Each row is a point. Each copy is the shape, with its points in the same order, stretched, turned, moved and blurred by noise. Say if it was mirrored as well.
In the rows, zero is written as 128.

Shape (8 x 2):
[[153 193]
 [105 125]
 [156 119]
 [ 93 194]
 [120 106]
 [166 132]
 [133 154]
 [159 110]]
Copy 1 (8 x 2):
[[146  30]
 [125 152]
 [ 94 122]
 [180  72]
 [104 167]
 [ 99  97]
 [130  92]
 [ 86 131]]
Copy 1 is: only turned
Copy 2 (8 x 2):
[[140 186]
 [147 104]
 [100 141]
 [192 140]
 [121 106]
 [ 98 159]
 [136 148]
 [ 88 139]]
Copy 2 is: mirrored
Copy 3 (8 x 2):
[[202 138]
 [108 114]
 [122 164]
 [177  73]
 [ 94 133]
 [141 174]
 [150 130]
 [112 173]]
Copy 3 is: mirrored
Copy 4 (8 x 2):
[[193 122]
 [134 159]
 [151 104]
 [177 199]
 [129 142]
 [164  95]
 [164 135]
 [150  93]]
Copy 4 is: only turned

Shape (10 x 4):
[[150 127 140  97]
 [180 163 137 138]
 [118 107 138 108]
 [184 114 144  76]
 [ 76 127  76 184]
 [ 91  99  93 151]
 [134 166 112 131]
 [150 105 174 154]
 [ 89 145 180 127]
 [ 89 140 135 114]]
Copy 1 (10 x 4):
[[ 92 122 110 143]
 [ 70 145 180 152]
 [130  99 101 140]
 [ 30 115 108 166]
 [213  71 163  57]
 [180  54 128  87]
 [128 142 156 105]
 [116  85 153 201]
 [177 139 114 180]
 [178 130 100 121]]
Copy 1 is: only turned
Copy 2 (10 x 4):
[[ 96 114 138 108]
 [125  87 173 123]
 [111 127 110 119]
 [ 75 128 161  85]
 [176 131 103 199]
 [147 153 102 158]
 [130  89 140 162]
 [146 123 134  77]
 [130  81  82 125]
 [119  99  90 152]]
Copy 2 is: only turned

Shape (10 x 6):
[[135 125 167 174 176 153]
 [186 106 132 147  83  63]
 [180 131  87 136 117 135]
 [134 144  77 145 178 162]
 [174  72  89 108 123 148]
 [113 136 122 145 138 159]
 [127 127 131 180 167  66]
 [113 133 125 151 100 199]
 [145 122 126 108 161 132]
 [142 112  91  86 157 136]]
Copy 1 (10 x 6):
[[138  91  82 170 148  88]
 [114 182  78 136  46 108]
 [108 189 136 101 119  59]
 [ 83 141 140 103 188  70]
 [112 151 126  43 116  39]
 [112 102 145 133 134 106]
 [ 83 135  50 168 125 138]
 [128  86 194 133 107  83]
 [129 132 109  96 146 107]
 [110 145 128  50 160 100]]
Copy 1 is: mirrored
Copy 2 (10 x 6):
[[ 69 151 128 144 121 171]
 [107 103 111 180 148 112]
 [122 136  77 100 140 118]
 [110 160  78  84  97 124]
 [147 132 123  85 132  99]
 [111 128 100 116  99 163]
 [ 64 119 132 179  98 117]
 [126 115  88  94 110 192]
 [126 163 120 127 104 122]
 [159 158 119 100  94  99]]
Copy 2 is: only turned
Copy 3 (10 x 6):
[[125 112 109  27 121 105]
 [198  87  91 193 158  80]
 [112 101 138 187 121  75]
 [ 88 171 166 110 105  98]
 [ 67 122  92 187 139  84]
 [106 134 161  85 145 130]
 [200 166  98  94 151 117]
 [ 71  93 172  91 165 123]
 [119 133 115 133  89 138]
 [ 77 164 114 186  90 139]]
Copy 3 is: mirrored

Shape (14 x 9):
[[ 82  43 196 142  83 137 156 142 139]
 [176  89  54 121 142 136 139 125 123]
 [134  95 149 118 151 123 130 118 132]
 [110 150 137 108 116  83  57  93 107]
 [160  69 142 132  89  86 140 105  70]
 [ 92 121 143 134  60  99 147 140 110]
 [128 179 149 127 108 138 102 119  87]
 [187 104 137 118 106 149  98 116 133]
 [127 127 141 125 146 123 153 145 131]
 [171 159 145  89 113 126 119 118  80]
 [110 149  61 129 120 194 143 146 104]
 [113  88 134 138 176 111 158 114 117]
 [153 111 161 156 146 123 123 145 106]
 [ 80 191 176 161 136 143 149 106 129]]
Copy 1 (14 x 9):
[[211 128 134 175 143  53  58 133 211]
 [ 95 134 209  72 129 111 188 180 152]
 [149 159 154 119 110  99 122 126 127]
 [ 94 136 169 153 102 116  61  94  61]
 [141 170 206 117 204  66 108 152  98]
 [146  98 139 170 174 107  70  90 152]
 [144  93 125 124 124 141  76 104  55]
 [128 149 183 151 130 140 123 204 109]
 [143 134 117 120 123 116 135  96 133]
 [128 151 153  97 155 164 103 131  49]
 [141  32 144  52  98 136 127 135 164]
 [157 150 153  82 110  61 144  88 128]
 [141 143 114 134 140  80 133 139  99]
 [204  63  92 142  84 133  93  32  79]]
Copy 1 is: only turned
Copy 2 (14 x 9):
[[ 46 142 169  40  65 132  96  49  77]
 [116 156 161 142 171 140 113 157  71]
 [100 134 149  92 143 117 129 114 115]
 [135  57  90 132 120 132 157 177 159]
 [ 90  82 196  68 112 118  73 160 114]
 [ 93  97 123  94  99 129  57 119 107]
 [145 130 109 131  84 116 131 171 170]
 [105 165 146  86 103 137 122 189 119]
 [120 165 132 111 149 126 107  99 132]
 [117 147 126 111 119  89 106 209 166]
 [138 186 133 185  97 125 148 134  74]
 [122 118 171 111 155 117 127  74 122]
 [114 137 175 112 118 154 119 129 155]
 [190 144  96 123  93 106 139  67 186]]
Copy 2 is: mirrored

Shape (17 x 12):
[[118 146  90 157 117 103  93 105 130 156 119 145]
 [117 154 122 139 125 112  99  56 122  87 110 115]
 [ 64 146 146  76 133 152 183 129 115 138  98 138]
 [ 93 145 128 137 134  90 114 112  95 173 132 102]
 [139 150 185 150 108 111 110 159  68 109 145 145]
 [130 199 109 119 113 125 113 192  91  99  96 130]
 [109 155 100  92 138  90 155 166 121 122 126 125]
 [154 102 172 103 172 133 152 142 147 172 106 132]
 [ 70 120 152 165  58 185  80 130 165  94 164 150]
 [107  80 113 126 168 129 122 131 155 113 109 155]
 [ 92 152 131  58 142 151 163 156  77 116 111 154]
 [107 111 107  99 146 154  80 148 106  88  91 145]
 [133 141 144 147 177 102 156 164 172 187 131  75]
 [206 146 114 133 189 108 134 149 133  78 116 152]
 [103 178 163 125 138  89 106 102 179 131 120 147]
 [119  89 122  88 135 106 121  96 135 175 119 104]
 [139  96 114 112 139 113 181 142 122  67  66 129]]
Copy 1 (17 x 12):
[[143 134 109 151 128 109 145 148 132 194 122 129]
 [186 159 109 156 114  94 116 178 132 117 142 141]
 [131  96 138 149 126 127 184 101  85 118 169 143]
 [163 117  99 207 125 151 139 121 122 188 140 137]
 [118 125  84 180 167 186 141 160 127 107  82 107]
 [139 102 155 135 199 128 162 174  77 109 114  87]
 [156 122 173 133 170 144 150 105  89 132 132 130]
 [ 80 117 118 146 173 107 161  72 168 133 149 139]
 [112 129 125 190  34  87 161 168 104  93  55 103]
 [ 85 152 157 122 121  94 123  94 147 125 150 110]
 [117  87 179 132 161 162 178 130 101 101 168 133]
 [109 129 185 125 132 113 151 160 147 103 156  81]
 [130 110 117 183 167  86 116  55 111 165 115 142]
 [ 94 154 157  79 231  98  87 137 148  89 122 138]
 [145 161 115 183 152  92 175 134 100 136 112 161]
 [156 128 133 160 110 118 160  91 176 162 161 140]
 [136 161 132  70 161 111 115  95 127  79 162  90]]
Copy 1 is: only turned
Copy 2 (17 x 12):
[[119  92  93 103 109 137  96 115  90 103 169 148]
 [190 114 148 143 136 116  75 138  95  59 178 126]
 [174  68 130 129 135 197 170  90 107 128  87 132]
 [152  69  61 123  83 120 117 118 112 121 157 110]
 [209 121  46 143 172 112  94 146 172 105 126  61]
 [137 115  46 105 152 204 163 170 139  89 107 102]
 [142 121  84 130  81 192 170 123 109 121 115 142]
 [114 113 127 149 176  85 144 120 121 184 109 121]
 [173 125 183  93 135 130 107 105 197 136 189 123]
 [117 126 187 159 118 125 130 107 133 136 131 179]
 [192  78 115 161 134 244 147 110 134 124  77 110]
 [152  97 168 157 132 193 115 153 173 114 136 148]
 [ 44 126  84 111 116  46 222 130 103 166 137 107]
 [108 189 124 192 189 109 137 149 112  90 116 111]
 [159 115 126 137 176 125 128  81  99 106 200 174]
 [158  71 121 140  79 113 109 113 100 178 156 137]
 [151 165 133 156 115 114 132 168  84 107  55 172]]
Copy 2 is: mirrored
Copy 3 (17 x 12):
[[116 178 160 136 138 126 124 133 110 122 105 157]
 [144 186 121 124 109 119 169  98 140 125  66 150]
 [113 104  93  54 156 197  97  90 151  92 106 150]
 [120 140 156 130 117 148 174 120 111  90 142 175]
 [168  96 163 108  57 134 145 120 122 140 150 155]
 [129 119 105  95  85 131  67 135  78 117 109 175]
 [112 115 120 111 124 137 114  91  68  72 128 137]
 [151 106  80 142 126 168 147 139 148  71 186 115]
 [ 87 104 173 128 151 107  76  58 138 249  72 172]
 [114 136 128 156 117 177  98  78 126 132 125 110]
 [133 100  92  66 122 202 102 120  99 115  96 139]
 [133 150 101 141  93 197  88 113  85 187  94 147]
 [ 94  79 106 165 120 103 146 125 133  23 195 151]
 [154 131  90 157  71 104 128 158 106  64 113  86]
 [172 129 127 145 164 100 122  72 134  53 106 160]
 [128 164 111 144 149 171 190 114  98 120 158 131]
 [129 152  82  90  73 180 108  69 144 112 142  90]]
Copy 3 is: only turned

Shape (18 x 12):
[[136 113 156 136  89 110 116 127 184 128 110 106]
 [119 135 140 174 117 182 136 143 125 134 154 147]
 [164  82 124  92 127 112 107 145 125 121  86 120]
 [158 143 154 116 117 138 133  92 155 115 121 161]
 [154  90 154 102  71 165 115 135 187 151 210 113]
 [130 130 135 157  40 140 101 115 151 141 144 149]
 [122 105 140 167 121 117 159 146 171 159  93 175]
 [152 195  42 182 121 115 111 146 128 122  92 122]
 [123 108 152 142 148 115 102 109 130 120 110 143]
 [171 118 162 159 119 106 129 112 142 175  89 141]
 [158  97 157 126 110 117 125  79 136 136  87 118]
 [191 126 160 181 145 117 107 110 209 158  88 107]
 [184 236 129 140  32 140 104 133 131 115  95 137]
 [117 117 120  58 118 119 134 131 125 161 154 127]
 [128  83 146 122 143 155 163  67 125 134 105 133]
 [140  96 124 170 136 119 167 131 124 118 166 112]
 [124 118 141 179 134 106 158 114 127 152 112 133]
 [123  94 123  83 125 105 141 107 135 156 119 240]]
Copy 1 (18 x 12):
[[160 112  91  93 106  77 115 172 129 118 132 147]
 [156 130 130 147 146 133 164 119  83 108 143 111]
 [124  94 101 113 115  99 134 128 192 137 122 128]
 [107 119 110 129  97 113 126 159 128 166 121 139]
 [161  94 135  88 179  77 143 152  88 136 138 109]
 [175 115 136 123 144  88 176 208 105 111 162 115]
 [162 127 134 102  76 123 155 154 118 109  86 117]
 [131 104 127 115  90 177 135 167 124 101 197 141]
 [122 149 122 135 105  93 121 127 161 130 128 129]
 [118 107 112 118  73  99 139 197 135 112 117  82]
 [101 126  76 124 109  89 132 186 165 129 115 110]
 [109 105  71  66  41  87 120 179 111 117 130 119]
 [156  45 106 151  94 129 142 234  93 127 200 154]
 [113 103 161 130 162 117  87 137 144 126 111 122]
 [ 79 156  75 137 135 122 134 140 154 132  81 109]
 [158 153 117 127 143 147 139 124 125 136 135  85]
 [139 149 118 133 103 133 126 164 125 105 117  91]
 [114 134 201 127  97 120 152 154 170 162  75 113]]
Copy 1 is: only turned
Copy 2 (18 x 12):
[[131 166 103 108  79 133 168 153 136 160 110 102]
 [145 124 141 106 194 148  96 139 140 157 149 134]
 [ 84 172 107 124  61 107 181 117 138 134 137 145]
 [123  99 105 124 127 134 157 132 154 158 125 100]
 [167 181 136 132  74 110 108 117 183 162 135  91]
 [169 168  89 136 138 116 147 123 133 158 124  96]
 [133 156 111 114 166 137 164 168 121 202 155 153]
 [114 148  76 131 177 214 145 144 136 108 120 168]
 [116 132  90  83 105 106 162 108 129 147 119 134]
 [127 129  82 119  94 118 168 149 114 167 160 137]
 [101 128  83 103  67 117 165 122 102 158 145 111]
 [126 155  57  83  73 149 197 180 163 175 145 138]
 [143 113  85 177 166 174 144 192 145  71 124  92]
 [ 93 143 133 162 103 110  98 142 150 161 110 137]
 [ 82 104 111 102 116 123 132 118  97 191 149 109]
 [152  97 158  88 123 165 133  91 109 172 133 160]
 [132 107 116  91 129 148 131 140 100 176 135 162]
 [116 137 104 172 154  86 168  93 149 201 124 150]]
Copy 2 is: only turned
Copy 3 (18 x 12):
[[110 122  92  94 151 155 133  72 102 200 114  88]
 [126 135 142 127 175 134 171 151 116 136 129 175]
 [115 115 101 162 117 156  77  94 168 190 137 104]
 [104 176 115  84 161 135 103 125 139 117 110 122]
 [ 43 132 154 186 229 141 181 103  88 169  85 105]
 [118 189 138 114 127 137 200 113  98 206 103 122]
 [148 147 115 101 140 193 106  85  86 164 192 177]
 [149 138 160  80  22 127 162 119 211 174 132 126]
 [145 151  85 132 142 139 107  89 132 130 136 108]
 [138 158  77 104 135 219 119 100 150 165 141 147]
 [136 163  95 106 142 175 100 104 133 177  96 115]
 [121 136  78  79 177 191 116  26 180 183 101 129]
 [ 82 157 109  15  54 123 187 176 200 196  79 115]
 [ 75 106 128 185 114 147 113 143  87  99 128 109]
 [147 161 136 120 177 159  80 133  96 127  99 157]
 [137 138 155 142 174 182 152 147 124 143 154  99]
 [162 148 108 104 129 199 133 127 107 139 157 134]
 [123 215 135 167 115 158  63 109  90  91 199 158]]
Copy 3 is: only turned
Copy 4 (18 x 12):
[[ 93 109  95  71 111 169 124 117 102 178 135 162]
 [198 111  96 118 174 131 123 134 109 119  55 130]
 [ 92 138 107 107  85  91 119 131 133 192 134 135]
 [143 104  77  91 114 128 134 114 120 141 143 189]
 [130 115  92  76 125 182 175 249  66 231 106 152]
 [156  56 104  89 107 183 132 139  59 157 111 134]
 [102  91  84  68 104 116  98 102 120  91  67 197]
 [198  92 159 148 120 142  51  66 182 142 113 146]
 [113 109  77 114 106 127 148  95 154 118 129 124]
 [115 119  83  55  78 131 129 113 140  94 115 138]
 [ 94 136  89  84  79 141 138 114  96 126 140 142]
 [135 135  43  46  84 194  99 112 165 135 124 149]
 [231  58 141  84 154 144  76  71 103 184 170 152]
 [ 70 117 165 130 129  87 163 196 119 167 159 155]
 [101 162  92 118 108 118 138 136  80  92 101 165]
 [128 173 109  96 111 134 164 130 140 128  47 160]
 [111 135 109  89 107 127 140  93 139  68  80 151]
 [ 71  47  90 107  58  65 149 142 127  97 128 208]]
Copy 4 is: mirrored

Shape (17 x 12):
[[158 138 105 164 127 137 108  93 118 136 148 173]
 [113 155 108 177 118 152 156 139 158 114 118 145]
 [113 112 115 168 123 143 142 120 119  79  77 137]
 [111 109 149 139 102 168 160 157 166  74 151 112]
 [118 109 148 106  89 112 124 153 161 165 149 155]
 [139 136 172 173 178 151 133 134 102 104 121  84]
 [115 171 185  92 176 107 146  98 137 128 112 166]
 [155 180 113 177 128 148 142 120 177 118 120 170]
 [123 190 169 121 113 127 144 157  97 120 144 135]
 [157 180 175 147  94 134 127 163 110  96 105 150]
 [ 89 184 135  96 167 116 130 165 109 115 109  91]
 [113  98 171  92 175 100 111 138 115 113 138 151]
 [132 191 100 117 105 138  84  96 178  83  73 163]
 [162 178 111 138 136  75 159  77 175 127 104 109]
 [112 115 129 142 157 104 127  96 192 129 124 109]
 [ 75 117 176 132 105  86 155  79 169 142 139 170]
 [152 105 150 121 146 166 128 126 125 148 129 129]]
Copy 1 (17 x 12):
[[127 171 149 125 150 109 113 121 204 107 154  99]
 [176 116  80 120 137 125 111 120 159 122 130 167]
 [126 142  86 106  75 124  89 159 153 111 140 160]
 [151  83 104  78 163  99 101 136 106 137 140 201]
 [154  95 170 105 151 103 172 100 115 161 137 135]
 [137 167  93 122 137 147  64 159 123 164 129 110]
 [148 124 142 120  98  70 127 143 126 183  95  50]
 [166 143  85 106 150  92 133 124 203 126 134 156]
 [205 147 129  97 110  89 107 109  85 145 129 104]
 [190 182 107  61  84  77 113 146 123 137 152 147]
 [169 135  83 173  98 111 130 132  44 148 100 105]
 [ 96 137 161 110 132 109 140 166 109 146 110  70]
 [148 158  68 156  73  16 166 177 160 109 152 166]
 [129 120  67  97  98  93 137  71 167 155 131 108]
 [109  91  82 137 146 124 141 136 156 159 127 118]
 [157  58 133  83 104 114 122 123 148 161 136  70]
 [119 141 176 131 154 103 114 115 137 177 126 126]]
Copy 1 is: mirrored
Copy 2 (17 x 12):
[[154 140 152 115 149 117 141 183 162  78 141 117]
 [105 124 140  93 111 131 140 139 115 116 187 152]
 [137 139 148 106  76 134 100 105 118 133 140 129]
 [126  68  75  77 100 114  98 112 109 142 154 146]
 [126  65 121 105 122 152 179 140 146 113 163 113]
 [128 150 115 125 140  83  73 106 114 184 104 113]
 [177 151 128 161 149 138 193  64 139 125 106 155]
 [105 139 162 115 134 144 150 149 126  81 166 190]
 [116 124  97 115 128 102 163  94 136 119 104 124]
 [ 99 116 140 112 102 114 154 105 121  98  85 157]
 [130 157 101 175 133  96 136  66 115 131 145 118]
 [190  99 127 146 130 104 148  85 117 134 104  94]
 [133 152 153 180  82 182 162 133 121  48 140 186]
 [141 165 102 156 175 203 139  81 175  79 146 154]
 [164 128 112 137 155 181 123 116 125 127 154 122]
 [165 115  90  73 146 205 203 114 124 121 122 108]
 [149 107 136 124 113  99 119 146 158 175 141 120]]
Copy 2 is: mirrored
Copy 3 (17 x 12):
[[163  83  89  89  93 106 114 133 143 116 124 157]
 [117  81 117 103 124 100 132 116  60 154 168 119]
 [107  75 145  76 127 146 139 137 102 102 189  62]
 [ 39 105 131 112  88 137 152  73  61 156 120 119]
 [125 142 115 114 125 156 141 136 116 158  86 228]
 [101 131 146 151 151  74 158  88 112  57 107  51]
 [132 141  45 198 156  86 145 168 181 153 139 107]
 [125  47  69 133 117  74 141 122  89 141 176 149]
 [124 130 105 123 148  96 209 129 136 183  72 108]
 [102  74 101 108 150 125 249 127 135 130 111 112]
 [166 152 165 167 181  70 159 118 138 178 133  71]
 [118 164 108 133 160 123 129 117 195 124 110 125]
 [171  49  96 161  86 135 176 136 152 157 242 137]
 [130  97 101 168 115  34 110 223 115 111 182 143]
 [117 157 124 170 108  89  81 142 101  96 184 157]
 [ 95 201  58 125  95 146 116 199 119 154 151 170]
 [132  90 120 151 125 128 122 100 124  93  74 139]]
Copy 3 is: only turned

Shape (18 x 12):
[[149 171 130 219 121 108 175 127 194 102 138 151]
 [155 120 163 113 117 119 132 114 192 152 162 139]
 [ 94 140  98 112 128 112 128  59 105 105 110 137]
 [154 145 102 157 124 134 148 155 143 119 118 109]
 [150 119 111 111 118 132 149 117 107 100 182 160]
 [104 102 133 117 136 105 136 186 101 100 153  93]
 [132 104 171 106 123 124 136 132 122 116 124 160]
 [121 117 147 142  77 147 136 104 101 152 142 143]
 [176 157 136 144 127 116 115 128 120 127 141 189]
 [123 128 121 145 139  63 152 126 126  75 101 167]
 [141 112 111 151 100 131  94 197 103 122 134  98]
 [ 98 101  99 130 150  96 170 128 175 144 148 151]
 [129 141 147  56 107 141 148 131 121 127 125 134]
 [131 249  74 140 114 131 105 123 119 127 104 116]
 [ 92 137 181 102  91 157 121 154 135 164 141 149]
 [126 142 145 183 186 146 157 146 124 144  98 145]
 [112  96 167 130 126  95 166 131  94 136 128  87]
 [102  99 137 150 171 152 110  76 146 148 128 123]]
Copy 1 (18 x 12):
[[ 86  39  86 192  33 140  81 201 130 109 142 128]
 [123 154  84 201  95 170 130 123 149 118 127 163]
 [ 75 105 126 130 170 113  96 108  79 123 142 113]
 [128  89 136 132  74 151 116 145 140 144 136 113]
 [ 51 150 121 138  70 164 145 132 113 106 123 130]
 [145 129 139  88 116 163 142 158 173  75 114  80]
 [132 143 131 169 109 128 128  91 143  70 131 165]
 [117 145 151 155  86 148  92 119 121 103  93 181]
 [ 92 116 121 178  70 163 106 120  82  94 166 173]
 [ 89  85  86 128 110 109  91 118 135  60 169 107]
 [157  97 178  99  69 195 117 140 169 104 129 115]
 [107 125  49 118 112 119 138 166 165 130 122 153]
 [127 206 145 154 130 120 127  86 126 116 129 127]
 [119  96 174 153 133 154  48 163  40 174 194  84]
 [168 196 166 187 131 129 109 145 151  89 128 193]
 [167  51 126 157 101  98 127 174  94 115 133 159]
 [158 127 107 115 113 147 111 117 148  93  81 108]
 [131  60 119 171 158 126 146 153 111 124 114 166]]
Copy 1 is: mirrored
Copy 2 (18 x 12):
[[148  74  28 123 134 101 136 179  69  72 133  71]
 [ 77 164 112 116 125 130 132 110 115  91 113 114]
 [ 92 149 126 110 177 113  96 163 117 174 187 191]
 [164 102 104 123 148  90 138 153 100 111 115 114]
 [ 89 151 146 186 134 117 154 148 106 144 142  97]
 [170 117 148 156 160 144 114 118 120 177 117  92]
 [116 170 136 123 141 138  87 142 151 123 157 109]
 [108 143 141 175  85 144 111 139 123 119 135 157]
 [140 148  78 153  99  91 151 174 141 103 160  80]
 [161 159  69 119 191  87  87 187 120 125 184 102]
 [209 108 143 163  98 100 132 124 101 128 112  94]
 [134 163 118 129 194 129 149 124  94 106 164 138]
 [106 146 150 145 182 117  97 118 190 160 153 138]
 [161  42  63 121 149  53 150 140 137 190 172 166]
 [130 110 147 154 110 174 108  79 167 135 165 132]
 [170  91  91  97 139 149 142 185 131 119 140 123]
 [127 149 131 136 155 177  93 150 132 157  83 146]
 [ 84 154 141  77 130 169 121 152  91 140 138 184]]
Copy 2 is: only turned
Copy 3 (18 x 12):
[[215 124 172  70 117 212 106  97 129 133 120 137]
 [131 141 165  83 121 183 148 156 117  63 167 157]
 [127  74 176 161 156 106 141 119 141 139 103 138]
 [161 110 117  78 120 139 105 129 129 128 113  97]
 [113 133 137 157  99 173 150 127  99 109  74 112]
 [119 195 121 110 105  94 157 118  92 148 123 103]
 [153 157 134 146 108 125 159 145 118  85 128 160]
 [139 105  96 119 163 163 162 156  93 104 135 158]
 [158 113 148 140  97 174  81 154  98 104  85 149]
 [181 134 198 131 102 102 131  97 120 130  73 145]
 [138 162  91  97 138 110 105 147  70 132 126  74]
 [106 109 173  80  98 140 173  77 116 101 160 145]
 [140 107 127 141  90 116 157 186 129  95 120 134]
 [175  20 151 121 121 133  30 179 124 189  97  90]
 [146 130 102 130 109 150 165 181  90  99 204 160]
 [158 122  92 106 103 136 105  93 157 137 151 171]
 [128 158 114  75 151 101 175 132 121 129 125 174]
 [ 96 128 131 126 170 142 150  91 161 106 196 165]]
Copy 3 is: only turned

Shape (17 x 12):
[[146 124 157  75 161 166  82 100 166 158 120  91]
 [106 131 138  80 138 199 166 124 168 100 142 165]
 [124  96  95 117 129 114  86  91 163 166 124 174]
 [161  71  77  78 104 117  88 119 129  77 135 156]
 [170 135  93 175 196 180 157 121 107 152 106 164]
 [110 181 179 147  97 107  99 112 196 147  58  70]
 [ 96 167  73 177 207 156 126 157 162  72 122 156]
 [103 162 130  91 201 109 173 149 117  76 140 118]
 [ 68  75 110 136  95  94 103 134 184 119 171  77]
 [156 187 100 155 154 189 143 115 127 137  76  98]
 [144 105 135 142 183 161  93 172 141 137  74 139]
 [132 112 148  74  93 154 112 135 105 148 162  88]
 [151 152 152 122 182 107 113 108  95 158 158 143]
 [ 54 165  74 149 133 122 127 146 117  97 111 149]
 [ 72 118 129 137 170 165 162  70  98 100 162 105]
 [147 144 133 167 141 123  79  81 147 150 113 180]
 [116 129 105 151  93 129  94  89 132 116 149 175]]
Copy 1 (17 x 12):
[[101  96 112 136 140 201 131 138 129  96  97 147]
 [108  34 157 117 176  99 169 144 139 122 128 110]
 [ 79 160 149 143 116 173 123 173 186 183 131 110]
 [ 58 146 155 214 160 110 165 140 166 141 163 120]
 [118  97 157 182 136 109  64 126 186 117 101  94]
 [144 108 113  84  47 207 137  79 156 138 113 189]
 [156  81 104 168 174 105 133 134 201 138  59  67]
 [199  96 109 185 199  89 127 141 129 100  99 145]
 [109 155 110  94 149 173 165 118 130 196 130 116]
 [122  74 149 155 113 138 105  67 149  97  71 133]
 [134  75 114 178 114 153 104 144 160 144 139  87]
 [109 123 153 132 137 137 156 119  61 106 144 123]
 [147 153 119 156 128 122  88 171 145  88 105 119]
 [167 131 157 157 135 107 158 127 149 172  90  87]
 [167 112 151 133 221 141 148 113 139  93 119 104]
 [104 150 140 132  90 155 105 160 222 120 114 109]
 [ 91 154 169 123 116 125 159 144 189 139 122  84]]
Copy 1 is: mirrored
Copy 2 (17 x 12):
[[144 163 108 134 126 119  87  55 184 142 125 138]
 [156 101 160 166  87 148  93  53  80 139 111 134]
 [127 150 189 119 153 134 153 100 162 128 149 161]
 [177 128 141 125 187 119 142  99 109 147 189 145]
 [131 143 152 117 133 171 117 162 120 167  77  82]
 [123 159 135  99  83  43  80  75 182 179  89 223]
 [120  61 196 114 143 165  25 146 112 152  89 148]
 [178  78 135 199 120 156  58 134 131 145  93 172]
 [133 163 117 120 184 139 100  95 107  89 156 234]
 [111 137 121 120 127 106  85 106 134 212  70 123]
 [177 165 145 100 152 122  77 121 129 134  87 102]
 [149 161  69 163 152  95 141  71 114 111 137 146]
 [131 118 130 156 107 141 123 156 184 124 114 136]
 [111  90 193 163 156  97  86 128 105 150 105 187]
 [105 147 126 194 109 161  75 132 102 146 136 156]
 [103 126 192  92  93 110 127 136 181 154 131 143]
 [ 98 111 179 117 120 103 142 119 124 140 160 166]]
Copy 2 is: mirrored
